Each row is a point. Examples show where two turns around zero, p and q, send a point. Where does a point land after both, in the order given? Backwards means that the second turn is done in reverse. Each puzzle has new turns, and all numbers are rounded.
In the rows, zero is written as 128.

Turn p:
[134 156  87] -> [141 113  82]
[118  93 139] -> [102 122 155]
[157 114 153] -> [147 120 163]
[103 149 133] -> [122 156 112]
Turn q:
[ 86 144 159] -> [ 99 164  98]
[156 135 114] -> [155 121 144]
[155 128 109] -> [153 113 144]
[138 123  95] -> [148 100 126]
[106 111 163] -> [ 86 144 129]
Where do these land?
q, then p: [115 158  94] -> [142  86 113]
p, then q: [101 131 150] -> [136 155 107]
q, then p backwards: [132 134 147] -> [117 130 145]
p, then q: [164  89 121] -> [ 85 119 158]

Turn p:
[120 135 113 141] -> [116 140 113 131]
[142 129 155 140] -> [125 120 151 149]
[139 149 100 126] -> [136 163 119 124]
[ 88 155 112  76] -> [119 142 129  57]
[150 113 119 130] -> [151 128 120 142]
[129  87 171 155] -> [120  75 137 165]
Turn q:
[115 159  98 135] -> [142 165 106 120]
[104 167 166 119] -> [103 167 152 159]
[143 119 127 114] -> [130 117 141 113]
[107  96 126 119] -> [ 99 108 112 119]
[170  99 122 154] -> [165  84 127 129]
Where do these land?
p, then q backwards: [107 123  82  86] -> [129 126  63 117]
p, then q: [105  82 128  96] -> [120  88 130  83]
p, then q backwards: [126 153 147 152] -> [111 138 160 115]
q, then p backwards: [137 110 145 107] -> [114 129 158 122]
p, then q: [150 128 102 149] -> [162 144 115 133]
p, then q: [127 146 143 158] -> [118 139 111 158]
q, then p: [144 154 149 148] -> [120 137 146 164]

Turn p:
[130 146 136 150 100 206] -> [ 85 158 133 130  69 166]
[142 100 110 157 136 112] -> [156 115 126 165 134 139]
[166 113 127 129 147 116] -> [154 121 148 133 150 151]
[145 154 135 110 114 109] -> [139 152 147 108 137 110]
[122 124 143 129 104 155] -> [111 126 137 123  94 131]
[ 93 101 129 123 106 106] -> [136  97 115 132 111  90]
[ 82 165 135 134 145 108] -> [ 92 140 105 134 156  89]
[151 119 101  89 113 109] -> [177 131 123  96 128 125]
[121 130 137 133 187 131] -> [101 112 118 134 174 150]
Turn q:
[143  99  89 139 127 108] -> [128 122  92 145  89 129]
[138  71  83 134 109 119] -> [118 125  94 133  64 150]
[132 142 132 145 152 160] -> [161 125 143 142 146 144]
[115 118 154 116 147 135] -> [126 103 137 109 146 139]
[128 154 127 105  89 165] -> [132 182 150 104 132 137]
[141 142 101 118 151 123] -> [149 135  95 135 139 122]
[141 153 175 134 123  87] -> [113 111 153 127 143  70]
[ 86 145 163 134 125 126] -> [ 96 121 159 131 163 132]
Where do these land?
p, then q: [141 129 136 133 105 129] -> [122 133 148 123 126 111]
p, then q: [ 95 140  54 163 144 128] -> [153 165  92 196 115 139]
p, then q backwards: [143 109 122 146 120 102] -> [147 140 130 156 145 137]
q, then p: [119 152 159  85 104 128] -> [110 123 122  85 165 106]
p, then q backwards: [165  97 160 147 111 114] -> [141 125 163 174 127 154]
p, then q: [109 138 111 164 146 103] -> [135 115 115 179 131 126]
p, then q: [120 112 157 109 142 176] -> [104 133 138  95 129 175]
p, then q: [108 131 106  96 138 126] -> [133 139  86 117 126 133]
p, then q: [152 144 146 109 142 146] -> [134 129 139 100 159 140]
